Each row of a before or after table is a point. One or more steps were done to the points. Then noise was added and the rows were shuffled. The steps act on how far a point lies along the listed directions, d1 being the first. What was done? A step turns or swaps two directions, mirrors them in a line or flattens them onto one, adds a multiple of one to another, or multiplies one. Angles are multiples of 10 degrees, from the lower direction toward the higher: turns from -170 to 170, lines from 10 to 170 but not 90. Use the fewest steps. Two steps may share a direction if one is a turn and the other turns, adds or multiplies; they go together, in the order done. Otherwise the lowest direction goes first.

Directions:
(1): [ 0.3 27.3  9.4]
(2): [-26.5   4.0 -10.8]
(3): [ 11.5   8.5 -25.1]
Before:
[[-1.7  1.1 -6.7]
 [-0.8 -4.5 -5.0]
 [-3.4  6.4 -7.6]
 [-0.9  0.1  6.5]
 [-1.4 -2.1 -1.7]
 [ 3.4 -2.0  4.6]
 [ 7.5  4.2 -4.4]
 [-0.1 -5.7 -2.7]
 [ 0.2 -1.9  3.1]
 [-5.2  0.8 -7.6]]
After, 10 rows:
[[ -5.2  -2.3  -8.0]
 [ -2.6  -1.3 -12.1]
 [  2.8   1.5   5.4]
 [  5.0  -5.3  -3.6]
 [ -2.9  -3.5  -5.2]
 [ -1.0  -0.5  -0.1]
 [ -1.8  -3.9   3.5]
 [  0.8   4.8   3.2]
 [  0.5   1.0   3.1]
 [ -3.2  -4.8   0.7]]
Steps: turn d1 and d3 by 70 degrees; add 0.5 times d2 to d3

Directions:
(1): [  8.2 -15.1   8.5  27.3]
(2): [27.9 18.3  0.5  1.5]
(3): [  0.2  -0.3  31.8 -10.1]
(4): [ 16.4 -23.5  -5.5 -16.2]
Before, 8 rows:
[[ 5.3 -1.3  3.1 -0.3]
 [ 0.8 -0.6 -4.1 -2.2]
 [ 6.2 -6.4  4.0  7.7]
 [-5.1  0.1  2.6 -7.8]
 [ 0.1  0.9 -7.1  0.5]
 [ 3.5  1.0 -4.6  1.2]
 [ 3.4 -6.2  1.5  2.5]
 [-6.7  3.6  2.1 -3.7]]
After:
[[-0.1 -5.8  2.0 -2.0]
 [ 5.2 -3.3 -2.7  4.4]
 [ 1.0 -3.6  4.5 -4.9]
 [-0.9  6.5 -6.0 -4.4]
 [-1.6 -4.3 -3.7  4.5]
 [ 0.9 -2.6 -0.8 -4.4]
 [ 4.9 -4.7 -0.1 10.0]
 [-3.1  7.4 -0.4 -3.1]]
Steps: mirror d1 and d2 in the line at 10 degrees; mirror d3 and d4 in the line at 110 degrees

Directions:
(1): [-18.5  17.0  23.7   2.0 -11.7 -18.4]
(2): [ 2.0 16.5 15.8  9.3  3.6 32.3]
Before:
[[  3.0   0.5  -5.0   1.0   3.4   7.4]
 [  4.1  -4.7  -4.9  -0.2   3.2   1.8]
 [ -4.2   5.9   6.9   2.8  -3.0  -4.2]
 [ -3.0   5.8   5.3   3.3  -2.1   4.3]
 [ -2.1  -0.8   3.1  -2.5  -2.6  -4.2]
 [  0.1  -0.9   0.9   1.1   0.8   0.2]
 [  1.4   3.8   1.7   3.8   1.9   3.9]
 [ -1.7   5.1   7.4   2.1  -4.3  -2.2]
 [  0.8  -3.2  -3.7   0.5   0.4  -3.7]
 [  3.0   2.9   1.1   0.1   1.1  11.6]
 [  6.3  -7.6 -13.8  -1.9   4.4  -3.7]
 [ -2.5   0.5   1.6   0.8  -1.2  -3.6]
 [ -1.7  -3.6  -6.9  -3.3  -1.9  -9.5]]
After, 13 rows:
[[-3.4  0.2  4.1 -0.1 -1.3 -7.1]
 [-4.1  8.6  6.5  1.7 -2.9  4.4]
 [-1.9  3.4  4.0  2.3 -0.1 -1.5]
 [ 0.4  0.3  0.3  1.8  1.0  4.2]
 [ 0.8 -5.4 -6.8 -5.3 -2.0 -7.6]
 [ 2.7 -2.8 -4.5  0.5  2.2 -3.3]
 [-0.7 -1.4  0.4  0.7  0.9  0.0]
 [ 0.6  1.4  2.7 -0.7 -0.8  6.1]
 [-7.3 10.0  8.3  2.3 -3.4 -9.0]
 [ 7.4 -1.4 -3.5  0.6  1.4  6.3]
 [-3.1 -0.8 -3.9 -1.2 -1.0 -9.1]
 [ 2.9 -5.2 -7.7  0.1  1.3  2.3]
 [ 6.2 -1.5 -4.4  2.9  2.8  8.0]]
Steps: turn d1 and d2 by 140 degrees

Directions:
(1): [ 18.1  14.7  16.9  -5.4  10.4  -4.0 -33.2 -12.2]
(2): [-33.0   6.7  10.5  -6.6  -2.5 -29.6  -3.2  -7.0]
(3): [  3.2   2.1  18.4  11.4  -5.7   7.5  20.5 -35.2]
Before (11 x 8):
[[  0.2   0.2   5.8   0.2  -1.8  -3.4  -0.7 -10.1]
 [ -7.5  -2.1  -9.4  -0.7   0.1  -3.9   1.6  12.5]
 [-11.3  -2.6  -4.9  -0.5  -0.8  -5.5   5.7   4.7]
 [ -4.1   0.6  -2.7  -5.4   2.4  -7.3  -7.3   7.5]
 [  1.9   0.6   3.0  -0.5   2.2  -0.8  -0.5  -0.1]
 [ -3.9   2.7   4.2  -2.1  -1.8  -5.2  -4.7  -1.9]
 [-11.5  -3.8  -4.8  -5.2  -2.6  -6.6   2.0   8.4]
 [-10.3  -2.8  -5.1  -3.3  -0.6  -5.4   3.8   7.5]
 [  4.8   2.0   2.2   1.0  -1.3   4.4  -1.9  -2.4]
 [  0.7   1.9   4.8  -0.1   1.0   2.8  -0.8  -6.2]
 [  0.5  -1.3  -3.1  -3.2  -6.2  -1.7   5.8   1.6]]
After (11 x 8):
[[-3.0  1.2  4.1 -0.3  0.3  0.9  0.6 -5.2]
 [ 1.8 -0.1 -1.9 -3.6 -5.3 -2.2  2.9  0.6]
 [-4.0 -0.4  4.2 -1.0 -2.3 -6.2 -0.1 -7.2]
 [-4.7 -2.9 -5.7 -5.8 -0.5 -3.6 -3.6 10.4]
 [ 1.0  0.1  2.4 -0.2  1.8 -1.1  1.0  0.2]
 [-4.5 -1.9 -5.6 -4.0  1.4 -3.2 -1.6  9.0]
 [-4.4  1.4  1.6 -2.8 -2.2 -4.8 -4.2  2.0]
 [ 0.3 -1.2 -5.7 -4.8  2.5 -2.8 -6.2 10.5]
 [ 2.1  1.5  2.5  1.4 -2.2  3.5  0.5 -3.8]
 [ 0.0 -1.1 -8.6 -0.4  1.8  0.5 -2.2 11.7]
 [-6.1 -0.9 -4.7 -1.9  1.4 -4.3 -0.9  6.2]]
Steps: multiply d1 by 0.4; turn d2 and d3 by -30 degrees

Directions:
(1): [ -5.3  21.3 -14.7  11.9  -8.7  13.3 -22.3  30.1  -3.1]
(2): [  8.4   7.5  -2.9 -22.3  11.1  -2.6 -21.2 -11.3 -34.2]
(3): [  1.8  16.0 -10.1  14.0  24.4  23.2  -3.0 -25.7  12.2]
(4): [-11.8  13.7 -22.9  -8.7   3.9 -34.3  -6.5  -6.2  17.7]
(5): [-21.7 -23.9 -18.7 -14.6 -15.9  19.0 -11.5 -11.3   4.9]
(6): [-40.5  10.3   8.3   7.0   6.7  -1.1  14.9  -1.5 -19.4]
Before:
[[  4.1  -1.9  -1.6   2.1  -3.9  -3.6  -1.7   2.7   4.3]
 [  4.1   2.7   5.9   1.9  -1.3   2.0   2.4   5.3  -3.9]
 [  4.4  -3.3   5.6   3.9   0.6  -0.3   4.1   2.5   2.9]
 [ -9.3  -5.1   4.9   2.5  -6.0   6.6  -1.2   0.1  -2.3]
 [ -2.1   0.6   6.6  -0.7   0.1  -2.4   6.2   1.2  -3.6]
 [  0.9   4.8  -6.6  -0.5   0.2  -7.5   0.6   1.3   7.7]
 [  4.1  -8.0   4.5  -6.6   1.8  -4.1  -0.9 -10.2  -1.7]
 [ -0.4  -6.6  -6.4  -1.5  -8.4   4.5  -5.5   1.1   2.9]
 [  3.5   3.8   4.7   3.2   4.2   5.8   1.3   1.2  -5.1]]
After (9 x 9):
[[ -0.9   0.5   0.6   1.9  -3.9   8.3  -1.3   4.4  -2.0]
 [ 17.2   2.9   6.2   0.8   4.4  -5.8  -4.2   0.1  -1.1]
 [-13.4   8.0   5.1   4.8   2.4   1.4   5.8   3.6  -7.4]
 [-17.1  -2.4  11.6   4.9   0.8   1.9   9.4  -6.1  -6.1]
 [ 14.7 -11.3  -2.0  -4.4  -3.4  -1.2  -0.6  -8.0   8.8]
 [  5.0   2.1  -9.8  -3.7  -2.3  -6.5  -3.9   1.0   9.6]
 [ 13.5  -4.7  -5.4   0.1  -4.6  -1.4  -6.2   0.3  10.2]
 [ -3.9   1.1   2.1   1.7  -0.9   8.4  -0.7   4.5  -6.6]
 [  7.2  -0.9   0.8   5.5  -1.6   2.9  -1.6   6.3   5.9]]
Steps: turn d1 and d5 by 90 degrees; turn d2 and d4 by -10 degrees; multiply d3 by 0; multiply d6 by 3
